Each point is reached from the start by the listed moves, each made once or not at all, plus a little noise. Say if it took an odd or an even number of moves. Then give how often each move was made.

Moves:
(1): [31  4 18]
(2): [-6 38  7]
(3): [-24  -5  30]
Start: [-21   8  24]
Points:
[-44   3  54] -> odd (0, 0, 1)
[-19  46  78] -> odd (1, 1, 1)
[-26  46  30] -> odd (0, 1, 0)
[-15   9  74] -> even (1, 0, 1)

Moves:
(1): [ 62   3   1  20   0 -32   1   7 -12]
(2): [ -1  41  11 -15   9 -17   7   5  -7]
(3): [  7 -13  55  10  -5   4 -12  -3  11]
(4): [-10  18  -1  46  10  -3   8   0  24]
(5): [  2  -9  10 -13  63   2  12  -1   6]
(6): [ 17  20  -1  29   6  64  14  -4 -23]
(7): [-3 -6  5  5 -5 -6 44 12 -9]
(8): [ -2  -7  -6   8  -2   9 -23  55 -14]
(9): [ 17   5   0 -17 -18  11  16  15  55]
Start: [-17   8 -28   8  23  15 -51   4  36]
Points:
[ 35  40 -18  27  24 -31 -22  82  -4] -> even (1, 1, 0, 0, 0, 0, 1, 1, 0)
[ 46  63   1  33  85 -31  35  44  92] -> even (1, 1, 0, 1, 1, 0, 1, 0, 1)
[ 64  30  42  22   8 -13 -17  95  55] -> even (1, 1, 1, 0, 0, 0, 1, 1, 1)
[  8  62  32  29  35  72 -40   4  15] -> odd (0, 1, 1, 0, 0, 1, 0, 0, 0)
[ 71  74 -13  32  16  39  26  38  38] -> odd (1, 1, 0, 0, 0, 1, 1, 0, 1)

Moves:
(1): [ 40  -9   4   8 -12  -2   4  18  -1  -1   1  -2 -13   6 -13   7   8  -2
   4]
(2): [  5  29 -11  -4 -10   1  17  -8 -16  -5 -10   0  -2   9 -19  -4   3   1
   4]
(3): [ -4   1  42 -14   3   6   4  -3  -4   7  15  -2   5   9  -2   5  13  23
   6]
(4): [ -5   6  24  51   6   1 -16  21  -2  -1   3   7   4   9   8   4  -7 -25
  -2]
(5): [  3   7  -3  -2  33  -3   2  11  10   3   8   8  -3   3 -12   1   0   1
  -6]
(6): [  3  -4  -6  -4   9  42  -7   9  -6  -5  -9  -1  -3  14   5 -10   6  -2
  -2]
(7): [  1 -16   5  12  -3   4  26  -1  -6   1   4  13   3  -8   2   0 -10   6
  -1]
(8): [ -6  10   2  -9   1   0   4  27  -3 -15  -2  -8  -5  -4   6  12  -3  -5
 -14]
(9): [ -4  12   2  -4 -10   3  11  -1  23   9  -6   0   5   9   4   3   5   2
  -8]
(10): [  3  -6  -8  -3 -12  -4   7  18 -17  36   8 -13  -4   3  13   3   2  -1
   0]
(11): [-13   3  -3   7 -20  14   1   4  16  -7  47 -14 -28   5 -12 -10  -9  15
   3]
(12): [ -4   8  -5  -8  -4   7 -17   3   1   0   4  30  -8  -2   5  -3  -8  14
  -4]
(13): [ 14  11 -10  -1  -5   8 -11  16   1  -7  14 -15  42   4   9  -3  14   7
  11]
(14): [ -7 -18  -8  -2  -6 -11   7  -1  -5  -7   2  12  -7  39  -5 -12  -4  -2
   5]
(15): [  6  16   5   1  12  -8   9 -11  -2  -4   9  -6  -6   2  31   4  -6  -9
   1]
(16): [  1  -8  -5   3   2   6  -3 -11 -16  -3   8   0  -3   8   1  38  15  -4
  -2]
(17): [ 1 -3  0 11  1  3  3 -3 -3 -1  6  4 -8 -4  8 -8 27  1 -9]
(18): [ -4  -8  -7   9  10   1  -6  -1  -3  -5 -12  -9  -2   4  10   8   1  35
   1]
Start: [ -9   4  -7 -40 -27  -5  -5  -1   6   3 -17  -3 -37   3  27  -8 -20  -6
   8]
Points:
[ -7  56 -21 -41  -9  17 -14  46  25 -28  67  -2 -53   7  62 -14  -6  19
 -11] -> odd (0, 0, 0, 0, 1, 0, 0, 1, 0, 0, 1, 1, 1, 0, 1, 0, 1, 0)
[ 36   6 -18  29 -25  -5  32  95 -41   2   5  -7 -31  64  34   1  11  11
   0] -> odd (1, 1, 0, 1, 1, 0, 1, 1, 0, 1, 0, 0, 1, 1, 0, 0, 1, 1)
[ 35  12 -25 -54 -17  30   5  76  25 -20  -8  -8 -21  74  22  -9   4  -6
  -1] -> odd (1, 0, 0, 0, 1, 1, 0, 1, 1, 0, 0, 0, 1, 1, 0, 0, 0, 0)
[ 31  23 -20 -42 -51  32  44   6  -5 -11 -22  44 -65  71  37 -22 -26   3
   7] -> even (1, 1, 0, 0, 0, 1, 1, 0, 1, 0, 0, 1, 0, 1, 1, 0, 0, 0)

Moves:
(1): [ 28   3   2   3   8  -9   0  10   5   0  12  -7   8  -7   6  -4  -6  -6
 -13   3  -5   5  -4  -3  -2  -5]
(2): [  0  29  13   0 -14  -5   4   6  -4   5   3  -1  -2   4   2   1   6  -1
   3  -6  16  -3   3  11   0 -14]
(3): [  6  -4  46  -3  -1 -13   7  10  -1 -12 -12  11   2  15  -2 -11  -5  10
  -6   0  -8 -14  14  11  -8  17]
(4): [  8   1  -1  16  -2   2   1  -6  -1  -7  -6 -14  -8   4  -6   1  11  13
   2  12  -1   1  -1  11   4   3]
(5): [-17   8  -6  13  27  -1   2   0   0   6   1   2  19  -1   6  -7   1   2
  -5  -2   8 -12  10  -6 -15 -15]
(6): [  0   8  14   7  15  34   6  -1  -3  -3   2   2  -4   3  10   0  21 -11
   3   5  -6   2 -15   7  -2  -2]
(7): [ 11 -13  -4  -7  -2   0  30  -7  -7  14   0   3 -14  10   5  -3  -3   2
   4   7   9   1  -2   2   2   5]
(8): [ -4 -14  -3  27 -12  -2  16  39  28   1  -4   1 -13   7   0   0  14  -3
  -3  -3  -7 -15  -7  -2  -2  -6]
(9): [ -6   7  -4   4  -3   7   2 -13  20   5   3   0 -13  -8  -6  -3   2  -2
  -8  -4   4   0   2  -5   2  -7]
(10): [ -4  -5   0  -4  -8   5  -1  -3  -2  26  -6 -15  -1  -1  -7   1  13  -2
   0   0 -11  -9   9  10   8  -5]
(11): [-16  -9   6  20  -2  11  -1   0 -18  -5  34   1  -4 -13  -4 -10   7   2
  -3  -1  15  -4   9 -17   5  15]
(12): [  7   7   0   1  -9  -3   0  -1 -12  12  -4  30  -3 -10  -7  -2   1  -9
   3  -5   6   1  -3  -7 -10  -4]
(13): [ -2   8  -2  18 -26  -6  10  -3  -5 -10   4   6  24  -8  -6   5 -13 -16
  20  15  -2  -8  -6   1  10  -1]
(14): [  0   3  -2   4   1   8  -2   9   9   6   6  -7  15  20  -4 -13   5  -6
   5   4  -3  13  12 -20   1   9]
(15): [  1   9   2  18  -3  11   0  -8  -2   1 -17  15  -7   6  35  -1  -8  11
   5   1 -13   5  11   3   5   2]
(16): [  2  -5  -5  -1  -6  -4   0  -8   7 -13  -4   5   8   1  -2  32  11 -13
   4 -10   1   4   6   2  -4  -5]
(17): [ -7   5  -5  -7  -7 -14   4  -8   4   4  -2   3  10  -4   6 -10  21   8
 -11   1   7  13  -1   5  -4  14]
(18): [ 8  6 10 -7 -4  6 -1 -5 -1  2  6  5 20  1  4  5  3 24  7 -2 -5 -3 -5 -3
  3 -5]
(19): [ -3   3   1   3   4  -7   0   6  12   1  -5   2  -9 -17   0   0  14  -9
  24   5  -2  -1   7   8  -2  -2]
(20): [-15   0   8  -9  -2  10 -18  -5 -10 -12   5   1 -20  -4  -1  20   5   4
   1  46  -5   5   5  -4   0   5]
(21): [  8 -21   9  -2 -13   5 -17  -8  -2   7  -7  -3  11  -3   7  -3 -24   4
  -1  -2  25  -1  -3   2  -1  -9]
(22): [-17   3  16   2  10  -7  -3   5  -3   6  -8 -16  11  -9   1  10 -11   8
   6   3 -18  30  -4  -5 -12 -11]
(23): [  2   3  -8  -3 -14  16   2   3   1  -7  -7  -2   6 -15  -3  -4  -6   7
  -5  -3   2  -4  16  -3  -3  -5]
(24): [  4   1 -20   0  17  11   2  -1   9   3   6  27   8   4   1   3  -5  -6
   0   7  -1  25  13  35   9  -8]
Start: [ -5  -6  -6  -5  11  28   2   8 -23   6  -6   3  10   8  -8  24  12  10
  -1  13 -27 -19  -4 -20 -20  -8]
Points:
[  5  56  30   3  27  72 -11  19 -40  43  16  13  43  16   1  27  62   6
   2  57 -33 -21   5 -33 -37 -42] -> odd (1, 1, 0, 0, 1, 1, 0, 0, 0, 1, 0, 1, 0, 1, 0, 0, 0, 1, 0, 1, 0, 0, 0, 0)
[ 17  -6  -4  28   4  35  64  29  10   8   8  33  67   8  17  63  45  -4
  13  42 -53  33 -27  20 -19 -35] -> even (1, 0, 0, 0, 0, 1, 1, 1, 0, 0, 0, 0, 1, 0, 0, 1, 1, 1, 0, 0, 0, 1, 0, 1)
[ 24 -35  39   4  20  66  29   0 -18  32 -32  17  -7  21  -2  15  35  10
  27  46 -24 -14  17  65 -14  -9] -> even (0, 0, 1, 1, 0, 1, 1, 0, 0, 1, 0, 0, 0, 0, 0, 0, 0, 0, 1, 0, 1, 0, 0, 1)
[ 12   3 -16  51 -24  89   7 -27  -9 -13  22  49  54 -37  37  30  14 -15
 -11  29   2  17  23   6  -3 -18] -> odd (1, 0, 0, 0, 0, 1, 0, 0, 1, 0, 1, 0, 1, 0, 1, 1, 1, 0, 0, 0, 1, 0, 1, 1)
[ 21   3  43  39  17  56  40   3  -9   5  -2  28   7 -18  22   9   7  59
  10  39 -52  21  53  16 -18  -8] -> even (1, 0, 1, 1, 0, 0, 1, 0, 1, 0, 1, 0, 0, 0, 1, 0, 0, 1, 1, 0, 0, 1, 1, 1)
[-14  45  16  63 -12  38  56  45 -19  15 -17  15  17 -38   6  32  68  -4
  28  90 -24  -5  -7  -3 -55 -48] -> even (1, 1, 0, 1, 1, 1, 1, 1, 0, 0, 0, 1, 1, 0, 0, 0, 1, 0, 1, 1, 0, 1, 1, 0)
[ 44 -17  56  26  11  60  32   4 -39  -4  22  31  16  26   9  32  23   4
  -9  29  20  -1  14  41 -17 -12] -> even (1, 1, 1, 1, 0, 1, 1, 0, 0, 0, 1, 0, 0, 0, 0, 1, 0, 0, 0, 0, 1, 0, 0, 1)
[-34 -42  22  62 -12  31  -2  32  -1   2 -17   9  10 -18  30  52  15   6
  32   8 -25  -2  12 -28 -30 -22] -> odd (0, 0, 0, 0, 0, 0, 0, 1, 0, 0, 1, 0, 0, 0, 1, 1, 0, 0, 1, 0, 1, 1, 0, 0)
[-61  33  10  28   7  67  25  -7 -37  52  46   8  52   4 -16  33  26  19
  29  79 -20  15  45 -23  -6 -40] -> even (0, 1, 0, 0, 1, 0, 1, 0, 1, 1, 1, 0, 1, 1, 0, 0, 0, 1, 0, 1, 0, 1, 0, 1)
[ 33  34 -21  32 -28  27  25  30  38  47   5  32  40  20 -23  38  87   5
 -12   9 -25  14  20  14 -13 -41] -> even (1, 1, 0, 1, 0, 0, 0, 1, 1, 1, 0, 1, 0, 1, 0, 1, 1, 1, 0, 0, 0, 0, 0, 1)
[-37  -9  -2  33  35  66  15 -27 -15  52  19  33  66  13  45  -7   2  53
  -4  27   0  45  36 -27 -24 -17] -> odd (0, 0, 0, 0, 1, 0, 1, 0, 1, 0, 1, 0, 0, 1, 1, 0, 1, 1, 0, 0, 1, 1, 0, 1)
[-19  21 -22  27   8  58   0  13 -29  -5  60  33  95 -19   0  10  25  19
  -7  82 -15  10  45 -36 -19  -3] -> even (1, 0, 0, 0, 1, 0, 0, 0, 0, 0, 1, 0, 1, 1, 0, 0, 1, 1, 0, 1, 0, 0, 1, 1)
